Each row of a before or after table is a point. One or more steps were done to the points. Then noise was added and the rows were shuffled. The steps act on columns, c1 being the first. Name the steps. A step turns or swaps two columns, mirrors them in a line or flattens them onto one, adds a multiple of one to another, or multiplies or shifts one. Angles are multiples of 10 degrees, from the lower column toward the higher: turns from -170 to 170, lines from 10 to 170 but not 90. Use the fewest steps. Two steps may share a column if one is a turn and the other turns, adds or multiplies; they go together, in the order done. Otherwise the lowest column goes first.
In the rows, zero is written as 128.

Before (13 x 3):
[56 103 136]
[68 160 157]
[126 185 74]
[97 137 114]
[202 154 138]
[87 124 88]
[106 109 99]
[122 100 69]
[197 84 88]
[117 192 222]
[151 192 132]
[136 121 97]
[183 132 141]
After:
[96 114 139]
[151 70 102]
[202 108 108]
[136 125 160]
[118 102 19]
[185 129 116]
[127 55 159]
[198 156 180]
[88 119 167]
[68 107 91]
[106 136 163]
[122 135 193]
[56 153 128]
Steps: turn c2 and c3 by -160 degrees

Before (8 x 6):
[218 144 152 115 113 129]
[105 154 57 68 63 65]
[107 85 120 49 146 132]
[172 127 62 127 44 84]
[128 81 127 174 170 128]
[112 180 92 137 85 103]
[70 137 149 64 83 76]
[153 90 84 105 90 165]
After (8 x 6):
[72 80 150 65 131 76]
[112 161 125 50 163 138]
[113 65 98 134 94 108]
[152 108 83 103 182 165]
[101 51 57 68 130 65]
[171 49 61 131 157 84]
[222 109 149 116 120 129]
[129 183 129 169 155 127]
Steps: turn c2 and c5 by -110 degrees

Before:
[148 109 117 101 91 102 154 94 131]
[166 144 87 124 114 99 120 187 52]
[121 103 115 102 113 91 101 117 60]
[124 207 179 160 196 185 163 71 122]
[85 74 131 102 195 128 155 196 174]
[128 113 136 158 179 189 156 105 139]
[95 105 80 121 90 106 168 71 155]
[76 71 167 123 99 169 184 132 167]
[105 73 97 178 133 106 86 169 92]
[165 212 140 119 193 176 53 167 189]
[184 119 180 184 94 94 93 114 173]
[176 72 125 81 208 170 62 138 84]
After (12 x 9):
[127 115 174 151 103 68 158 105 138]
[121 104 117 89 145 164 101 116 57]
[104 74 143 151 155 150 85 168 81]
[94 104 109 108 186 150 166 71 138]
[124 207 175 201 58 72 163 71 120]
[175 71 205 53 103 87 63 137 108]
[149 108 96 93 151 153 155 93 140]
[184 119 77 179 90 163 91 115 201]
[165 214 185 161 92 79 53 166 208]
[86 74 192 75 101 127 154 196 152]
[77 72 87 94 102 86 185 134 142]
[166 144 131 134 171 156 119 186 70]
Steps: add 0.5 times c1 to c9; add 0.5 times c2 to c4; turn c3 and c5 by -110 degrees; multiply c6 by -1

Before:
[161 143 171 154 156 120 127 150 139 173 133 114]
[142 105 110 116 110 147 141 127 105 117 151 171]
[136 121 100 117 108 158 155 127 156 152 80 104]
[122 106 161 119 158 116 136 117 165 113 125 177]
[170 154 149 152 138 127 123 147 112 100 102 115]
[108 155 136 117 160 162 138 116 93 174 130 160]
[150 155 136 155 111 100 184 147 114 137 83 112]
[144 139 132 141 162 125 119 112 148 107 156 150]
[113 79 119 138 126 101 181 142 131 117 91 101]
[133 156 131 175 116 154 128 182 99 112 153 138]
[129 150 120 136 91 103 123 104 96 115 88 136]
[136 107 176 130 129 106 160 125 150 97 137 110]
[147 120 171 188 163 147 145 128 145 139 128 114]
After, 13 rows:
[143 138 133 154 113 132 119 161 137 108 157 152]
[113 78 121 148 143 113 180 127 127 117 90 106]
[133 155 131 222 183 146 130 116 91 114 152 130]
[109 154 136 106 116 161 138 159 116 175 130 145]
[170 154 150 176 148 110 122 137 97 99 103 124]
[161 143 172 179 149 108 128 156 162 172 133 124]
[129 149 121 145 102 101 123 90 90 115 89 153]
[147 121 171 248 127 141 145 162 150 138 128 105]
[137 121 101 107 127 146 154 109 167 153 81 90]
[143 107 109 104 126 176 142 111 100 117 151 148]
[137 105 175 132 126 109 160 129 134 97 135 118]
[121 105 162 110 118 151 137 159 157 114 124 171]
[149 156 136 183 147 84 184 112 118 138 83 136]
Steps: add -0.5 times c2 to c6; turn c6 and c12 by -30 degrees; multiply c4 by 2; swap c5 and c8; add 0.5 times c10 to c9

Before:
[104 57 103 108 142 86 96 100 70 188 117 129 185 229 90 123 143 132]
[129 88 45 121 122 42 162 65 112 145 89 122 187 172 141 142 128 169]
[95 109 134 113 130 129 169 200 131 146 110 134 236 188 177 123 103 129]
[85 66 162 54 94 95 157 144 135 131 114 174 176 163 149 122 164 166]
[170 101 163 158 183 111 52 51 142 173 125 151 170 138 121 88 143 116]
[39 159 145 149 125 160 80 139 194 151 195 88 152 98 66 80 145 83]
[76 183 195 150 131 141 145 168 163 198 186 61 122 110 111 129 218 37]
[97 101 114 83 91 115 95 129 102 135 100 94 189 205 202 169 132 203]
[139 40 116 114 41 103 146 92 130 189 68 140 199 217 146 166 78 185]
[54 91 185 137 183 148 124 134 154 194 185 30 150 58 106 107 145 92]
[71 179 176 98 172 197 170 158 155 160 138 59 113 122 70 124 137 122]
[50 151 120 95 134 127 151 147 119 222 169 132 118 132 155 154 81 149]
[165 57 83 111 110 67 94 174 113 165 86 145 173 163 118 169 120 188]
[44 131 167 115 177 144 124 131 182 147 166 101 145 125 103 207 121 71]
After:
[168 143 58 119 213 125 175 69 111 85 90 124 189 164 134 142 125 123]
[30 197 192 149 114 129 110 165 162 176 187 55 116 146 106 127 222 186]
[136 185 99 109 173 139 227 101 68 54 115 133 184 100 91 118 145 158]
[215 135 113 83 140 91 201 130 99 93 100 94 191 92 203 162 135 157]
[123 160 178 102 61 174 122 157 157 175 140 57 113 171 72 121 137 187]
[124 144 135 116 121 123 181 205 134 108 112 136 234 164 172 122 102 163]
[95 187 183 138 107 182 63 132 157 84 190 32 144 120 102 112 144 204]
[189 163 85 113 191 116 158 175 110 58 83 146 175 96 120 169 125 93]
[187 194 114 112 153 43 220 93 127 39 65 146 202 143 141 163 74 116]
[143 220 118 100 128 131 138 151 119 151 165 132 117 152 154 152 83 209]
[170 131 163 56 166 91 162 146 137 62 109 174 184 157 151 122 165 171]
[77 144 148 151 93 130 96 144 199 159 194 90 151 78 68 87 145 218]
[69 146 163 121 107 179 128 129 185 125 167 103 149 125 99 208 121 215]
[115 172 166 158 147 182 135 55 139 106 121 155 175 53 123 92 145 81]
Steps: turn c1 and c18 by -90 degrees; swap c2 and c10; turn c5 and c6 by 90 degrees; swap c7 and c14

Before, 10 rows:
[88 113 59 160 47 221 95 190 98 183 125 159 190 128 125 108 142 100 154 223]
[80 94 161 115 90 105 149 169 130 175 156 141 210 165 171 213 167 195 144 83]
[187 100 105 90 165 104 115 179 135 154 108 109 106 49 175 118 132 151 202 211]
[104 173 102 200 128 211 154 133 103 93 160 136 185 152 144 111 188 162 121 212]
[124 101 113 156 110 55 152 108 179 71 60 131 151 158 164 103 175 143 166 181]
[105 159 121 93 127 126 140 90 130 181 173 115 166 165 74 168 209 180 175 127]
[154 102 82 127 117 137 153 162 112 126 112 64 122 123 135 86 198 163 89 74]
[116 177 83 159 160 172 169 226 106 161 171 155 98 115 199 121 156 163 166 178]
[114 158 40 171 244 141 142 126 42 165 99 98 92 130 133 159 161 115 164 165]
[98 170 219 147 85 166 148 113 118 146 174 114 170 153 176 138 172 30 184 195]
After (10 x 20):
[89 93 59 158 47 220 94 190 98 184 126 159 190 128 124 108 142 100 155 221]
[106 153 101 200 127 211 156 134 104 93 160 136 185 153 146 111 189 162 120 211]
[115 158 83 157 161 171 169 226 103 162 171 155 98 115 200 120 156 163 165 179]
[99 150 219 145 83 165 148 114 117 145 173 113 170 153 177 138 172 29 184 194]
[81 74 161 115 90 105 148 170 130 175 155 140 209 165 171 213 168 197 144 85]
[116 138 41 170 244 140 141 126 42 164 100 98 93 131 133 158 161 115 164 164]
[105 139 120 93 128 127 139 89 132 179 173 114 168 165 75 168 208 180 175 127]
[188 80 105 88 165 104 115 177 136 155 107 109 107 49 175 118 132 150 203 212]
[123 82 113 156 110 56 151 108 180 71 59 130 150 157 163 103 174 143 166 182]
[154 82 81 127 116 137 154 163 112 126 111 64 123 124 136 85 197 164 88 74]
Steps: shift c2 by -20
